Each row is a point. Before rounding, the points of a table are all equally far from one centre. They may lie mostly on one side of it. Write the centre, to within rounding.

Points (7 x 3):
[[-4.8  1.3 -3.4]
 [-4.7  3.2 -0.2]
 [-5.1  2.7 -2.0]
 [-3.8 -1.5 -2.7]
 [-4.7 -0.5 -2.2]
 [-4.3  2.2  1.1]
 [-5.2  1.2 -1.9]]
Centre: [-0.9  1.6 -1.6]

Points (14 x 9):
[[ 2.7  1.7 -2.3 -6.1  3.9  1.6 -1.0 -4.1  1.4]
 [ 1.8 -2.4 -0.4 -3.9  6.8  1.2  2.6 -5.4 -1.1]
 [ 5.3 -2.3 -3.1 -1.1  3.3  0.7  0.2 -1.3  0.6]
 [ 0.9  1.3 -2.2 -3.0  4.5 -0.7 -2.2 -1.5  3.2]
 [ 1.8 -2.0 -0.8 -3.3  6.5  2.8  0.5 -4.9  2.2]
 [ 1.2  0.1 -5.0 -1.6  0.0  0.0  0.7 -7.1 -1.7]
 [ 2.1 -2.1 -2.1 -2.8  6.5  2.9  1.5 -3.1 -1.4]
 [ 1.1  3.1  1.3 -6.6  1.7  2.2  2.7 -5.9 -1.1]
 [ 4.0 -1.0 -2.4 -2.3  4.5 -0.4  3.3 -7.0  2.2]
 [ 0.6 -1.0 -0.5 -2.7  5.1  3.9 -0.5 -5.3 -1.2]
 [ 3.3  0.8 -1.2 -2.5  4.3  4.0  0.6 -5.2 -0.8]
 [ 5.4 -1.6  0.6 -2.9  2.5  4.4  1.0 -3.1  1.2]
 [ 1.6 -1.4 -2.0 -2.0  5.2  4.8  0.2 -4.4  0.2]
 [ 4.3  2.0 -3.8 -3.0  2.9  2.8  3.9 -3.0 -1.1]]
Centre: [-0.1 -1.1 -0.8 -3.1  0.7  0.4  2.7 -2.7  1.0]

Points:
[[-1.0  1.4 -0.2 -3.7 -3.9 -4.2  1.3 -1.5  3.9  1.7 -7.0  4.5  2.2  0.3
  -0.2  4.4 -1.5 -2.9  0.5 -3.0]
 [ 1.0  1.7 -1.6 -5.2 -3.0 -2.5  1.8 -0.8  3.9  1.0 -5.8  5.5  3.7  1.0
  -2.0  0.0 -0.9  1.5 -2.0 -6.2]
 [-0.3  0.5 -0.7 -2.5 -2.7 -3.3  0.2 -3.3  4.2  0.6 -7.3  3.5  3.3 -2.5
  -2.7  3.2  0.0 -2.7 -1.3 -3.8]
 [ 0.2  1.3  0.4 -4.3 -0.3 -4.5 -2.1 -1.7  3.2  0.3 -7.1  6.5  2.7 -0.7
  -2.8  4.2 -1.3 -0.1  2.3 -5.3]
 [ 0.7 -0.1 -0.9 -6.5 -4.1 -2.6  0.1 -0.8  1.9  0.1 -7.1  2.8  1.2 -0.7
  -1.4  3.0  0.2  0.2  0.8 -7.4]
 [-0.4  3.3 -1.4 -5.0 -4.4 -5.0  1.6 -2.6  3.5  0.6 -5.5  4.7  1.1 -0.2
  -3.8  1.8  0.1 -1.1  0.0 -3.9]
 [ 0.5  3.2  0.5 -6.4 -1.7 -2.9  2.1 -1.9  5.1  0.2 -6.7  2.8  3.3  0.1
  -1.3  2.6 -1.2 -1.5  0.6 -5.0]
 [-1.0  4.5 -1.9 -5.1 -3.6 -0.6  2.0  0.5  1.8 -1.3 -7.1  3.6  2.6 -0.7
  -0.8  2.5  2.6 -1.3  1.3 -5.7]
 [ 0.4  0.0 -1.0 -3.8  0.7 -4.5  2.1 -1.5  3.9  0.8 -4.8  3.4  2.2 -1.4
  -0.9  0.8  1.1 -1.5  2.2 -8.3]
 [-0.3  1.4 -0.5 -4.2 -4.6 -2.9  2.2 -1.7  4.5 -1.1 -5.9  6.0  2.6 -0.8
  -1.3  4.0 -3.1  2.2  1.4 -5.4]
 [-1.0  0.9 -3.4 -4.5 -3.9 -0.8  1.1 -0.9  0.9  1.9 -4.7  4.8  5.7  0.6
  -2.1  4.4 -1.1 -2.8  1.7 -2.6]
 [-1.0  2.9  0.6 -4.9 -1.3 -4.6 -1.5 -0.1  2.2  1.2 -5.3  5.1  4.0  1.3
  -1.1  3.7 -0.1 -2.5  2.0 -5.5]
 [-2.4  3.3 -1.6 -4.9 -2.2 -1.9  1.6 -3.5  2.1  0.3 -6.5  3.5  0.9  0.4
  -2.7  4.0 -2.5  0.2  0.0 -4.2]
 [ 0.8  0.2  0.0 -6.0 -3.3 -2.5  2.5  1.9  2.4  2.0 -2.8  5.7  3.2 -1.4
  -0.1  2.4 -3.1 -0.5  2.6 -6.1]
 [ 0.2  2.2  1.0 -4.5 -3.6 -1.4  1.2 -0.9  4.5  1.7 -8.0  3.4  2.5 -0.2
  -1.9  0.4 -2.5 -1.7 -2.0 -3.6]
 [ 1.2  4.1 -0.2 -2.5 -3.7 -4.4  1.5 -3.4  4.5  0.8 -4.8  4.5  1.6 -0.3
  -0.1  2.4 -2.6 -1.5  1.9 -4.8]
 [ 0.2  4.7  0.1 -2.6 -4.7 -1.5  1.1 -4.0  5.0 -1.5 -6.2  5.7  4.1  1.1
  -2.1  2.2  0.0 -1.7  1.5 -5.0]
 [-2.6 -0.6 -0.8 -4.6 -2.2 -5.3  0.2 -1.9  0.8 -0.3 -7.3  5.3  3.8  2.6
  -0.4  1.3  0.2 -1.3  0.3 -3.7]
 [ 1.8  4.8  1.7 -4.4 -1.2 -0.2  1.8 -0.9  4.9 -0.6 -7.5  3.4  2.2  1.4
  -1.6  2.2 -1.0 -0.7 -0.5 -6.4]
 [-1.0  2.3 -3.0 -5.1 -0.9 -2.9  1.3 -0.7  3.5  1.2 -6.0  4.2  1.8 -1.5
  -0.1  5.1 -0.8  0.5  1.1 -4.5]
 [-1.1  2.8  1.7 -3.7 -3.5 -3.9  2.7 -1.9  5.2  0.3 -6.4  4.2  2.3 -1.4
   0.4  4.0  0.7 -2.6  1.4 -3.6]
 [-0.4  2.2  0.0 -4.0 -2.1 -3.7  0.9 -3.3 -0.7  1.0 -6.7  5.2  3.1 -1.2
  -1.7  3.7  0.2 -1.1 -0.4 -4.9]
 [-1.1  3.1 -0.4 -5.4 -1.4 -4.9  1.3 -0.1  3.4 -1.5 -6.9  3.7  2.7 -0.7
  -1.4  3.9  1.1 -1.8  1.3 -5.1]
 [-3.5  0.3 -1.4 -4.4  1.5 -2.1  0.5 -2.2  1.9  0.2 -6.1  4.2  1.3  1.4
  -1.7  3.5 -1.3 -0.4 -2.7 -4.0]
 [ 0.8  2.1  0.2 -4.4 -0.6 -3.8  0.5 -3.5  4.5  4.0 -5.0  4.3  0.6 -1.1
  -1.8  1.2 -1.1 -0.9  3.3 -5.4]
 [-1.9  1.9 -1.0 -3.2 -4.9 -4.7 -1.0 -0.9  2.2  0.2 -4.9  2.4 -1.7 -1.4
  -0.6  3.4 -2.0  0.9  2.0 -4.4]
 [ 0.1  3.4  1.1 -4.9 -0.4 -2.9  1.0  2.3  1.3 -0.8 -5.4  4.4  3.8  3.3
  -1.5  3.3 -2.2 -3.1  1.0 -5.4]]
Centre: [ 0.6 -0.2  0.8 -2.1 -1.5  0.0  0.6 -0.4  2.2 -1.4 -3.1  4.0  1.2  0.8
 -1.7  1.1  0.6  0.0  2.1 -2.2]

Points:
[[ 0.1 -1.2  1.0 -0.8  2.9 -1.6 -0.7 -2.2 11.1  0.2 -1.3 -0.6 -6.0 -0.2
   2.5  2.6 -1.9 -0.7 -3.1 -3.7  4.0 -1.6  2.0  3.5]
 [-2.3 -2.7 -0.6  2.3  4.3  0.3 -2.3 -6.6  7.6 -2.0  0.3  1.9 -7.1 -1.6
   4.5  1.9 -2.4  1.1 -1.3 -2.3  2.0 -0.3  1.4  1.1]
 [-5.2 -1.5 -1.6  1.5  2.3  2.2  1.0 -3.5  7.6 -2.9  2.7 -0.6 -5.0  0.8
  -0.3 -0.2 -4.4  1.4 -3.5 -0.5  1.7 -0.3  1.2  2.4]
 [-6.3 -0.4 -2.8 -0.3  3.9 -1.3 -3.7 -3.5  8.5 -1.1  3.2  1.7 -3.5 -1.0
   2.4  2.4 -0.1  0.8 -3.6 -3.8  1.1  0.5  3.4  1.9]
 [-3.4 -3.0  1.4 -1.5 -1.2  0.0  0.7 -4.0  8.3 -1.8  0.5 -1.2 -5.8 -0.2
   2.7  2.4 -1.5  1.2 -2.8 -3.4  0.1 -3.6 -0.5 -0.4]
 [-5.6  0.4 -1.3  3.8  1.6  0.1 -1.9 -5.3  7.7  2.8 -3.2  3.2 -5.0  2.6
   3.5  2.4 -0.7  0.3 -0.2 -1.6  4.2  0.4  0.9  2.9]
 [-7.3 -2.2  0.1 -1.2  1.0 -3.5  0.1  0.3  6.3 -2.2 -0.4  0.3 -6.9 -0.8
   1.6  3.2 -3.5  2.6 -1.0 -2.4  2.4 -0.3 -0.7  5.0]
 [-5.2 -3.6 -1.3  1.0 -3.8 -0.7 -2.2 -2.8  5.0  0.9  0.3 -1.4 -8.2 -0.5
   1.2  6.7 -2.4 -0.9 -2.7 -1.6  0.0 -0.8  2.4  1.8]
 [-1.0 -0.5 -1.6  1.6  1.0  0.3 -1.3 -2.9  9.2 -2.6 -0.8 -0.5 -6.9  0.5
  -0.3  1.7 -0.6 -0.7 -0.9  0.9  2.0 -4.3 -3.4  1.8]
 [-3.1  1.0 -0.5  3.8 -0.6 -0.5 -1.8 -4.2  8.9  0.5 -0.2  4.2 -2.6 -0.3
   2.0 -1.9 -1.6  0.2  3.1  0.1  1.8  0.2  0.3 -0.1]
 [-4.1 -2.2 -3.2 -1.4  1.5 -3.3  0.5 -5.3  3.7  0.6  1.0  1.4 -6.5 -1.6
   2.8 -0.5  0.7  2.0 -2.2 -1.2  7.8  0.7 -2.7  2.9]
 [-0.6 -2.3  1.2  0.0  0.2  0.4 -2.4 -6.2  7.0 -2.0 -2.9 -0.3 -7.1  0.4
  -1.5  0.1 -3.8 -1.0  1.9 -4.3  4.1  3.5  1.5  2.5]
 [-1.3 -1.4 -3.5  2.8  1.1 -1.2 -1.5 -2.4  9.7 -2.6 -1.5  4.2 -4.4  0.1
  -0.3  3.7 -1.4 -2.3 -1.9  0.5  2.5  1.4  0.1 -1.0]
 [-3.7  3.6 -1.3 -2.5  0.3  2.7  0.2 -2.8  7.8  0.7  1.3 -2.0 -4.8 -1.4
   2.6 -2.5 -2.8  1.3 -3.3 -1.2  4.3 -2.3  0.8  2.7]
 [-1.5 -1.0 -4.9 -0.7 -0.1  0.3 -0.9 -5.7  6.8 -0.6 -2.5  2.0 -7.4 -2.1
   3.6 -1.3 -1.8 -2.5 -4.4 -2.9  0.7 -1.4 -0.9  5.0]
 [-1.4 -0.1 -3.1  0.9  0.3  2.4 -1.3 -3.4  6.5  0.4  2.1  1.8 -7.2 -1.4
   2.2 -1.1 -2.3 -2.8 -2.4  0.5  5.0  4.4  0.9  5.7]
 [-3.8 -0.5 -0.4  1.3  2.2  1.6 -3.7 -6.1  5.8  1.2  0.4 -1.1 -8.0  1.0
   1.8  0.6 -3.4  0.3 -2.7 -0.4  4.4 -2.2  0.2 -1.3]
 [-2.0  1.1 -3.5  2.2  1.5 -0.3 -3.5 -4.4  4.7  2.3  4.0  0.5 -8.1 -3.3
   0.7  2.5 -5.1 -1.8 -2.1  1.1  2.6 -0.5  2.8  3.3]
 [-1.9 -2.0 -1.4 -0.7  0.2  2.1  0.3 -5.0  6.1 -1.5  0.7  1.8 -9.1 -0.9
   1.4 -0.4 -3.9  0.5 -2.6 -4.9  1.7  1.7 -0.6  1.8]
 [-0.9  1.1  0.2 -0.2  0.3  0.7 -1.9 -2.1  8.2  1.6  2.9  2.3 -4.7  0.6
   1.7 -0.3 -2.0  4.4 -3.5 -3.4  4.2 -2.6  1.7  5.5]
 [-2.3 -2.2 -0.4  2.7 -0.2  0.4 -0.6 -3.8  8.2 -0.1 -1.2  0.3 -3.3 -6.4
   2.4  0.7  1.9  4.2  0.3 -1.0  4.5  0.8 -1.6  2.6]
 [-4.5 -2.8 -2.8  1.1  2.6 -1.6 -0.3 -6.3  7.8 -3.8 -1.3 -2.2 -5.5 -1.2
  -0.8  0.2 -0.5  0.5 -1.4 -3.4  4.2  1.0  1.0 -0.1]
 [-4.1 -3.1 -3.1 -0.2  3.2 -0.5 -1.9 -3.8  7.1 -3.1  4.1 -1.8 -5.3 -3.4
  -2.7 -1.0 -0.2 -0.4 -1.6  0.4  4.0  0.6  0.4  4.0]
 [-2.0  0.5  0.1  2.0  2.5 -1.2 -1.0 -5.4  4.0  1.1  0.1 -1.3 -9.5 -1.4
  -0.8  0.4 -1.6 -1.3  2.5 -4.9  4.2  0.2 -3.2  3.3]
 [-2.2 -5.1 -0.6 -1.6 -0.1 -3.0 -2.9 -1.8  9.7 -2.6 -0.3  1.2 -4.9 -0.2
   0.9  3.8 -3.8 -2.6 -1.1 -1.3  4.0 -1.7  2.2  4.7]
 [-2.8 -1.8 -2.9  1.4  1.2 -3.2 -1.4 -4.6  6.3  1.8  1.9 -0.9 -2.0  2.9
   1.8 -2.1 -0.6  3.1 -0.1  1.5 -0.2  2.8  1.7  0.2]
 [-0.5 -0.3 -0.5  1.4 -1.1 -0.6  1.2 -4.9  8.1 -2.0  0.3  3.0 -7.2  0.0
   0.4  3.0  2.3  1.7 -0.8  0.7  2.3 -1.1 -2.4  1.5]
 [-4.6  1.2 -1.7  0.3 -1.0 -1.2 -1.8 -6.3  6.7  1.2 -0.9  1.4 -7.1 -5.2
   1.5  2.2 -1.9  0.2 -2.2 -4.0  4.5 -0.2  0.0 -0.2]
 [-5.2 -3.5 -1.6  3.5  3.7  3.1  0.1 -4.8  5.9  0.0  1.6 -0.1 -6.9  0.1
  -0.5  2.6 -3.5  1.5  0.5  1.2  3.1 -1.3  0.9  3.8]]
Centre: [-1.0 -0.8 -0.5 -0.7  1.4  0.4 -1.3 -1.1  0.2 -0.1 -1.7  0.9 -1.7 -1.2
  0.3  1.5  0.2 -1.2 -0.6 -1.4  2.0 -1.0  2.2  2.5]
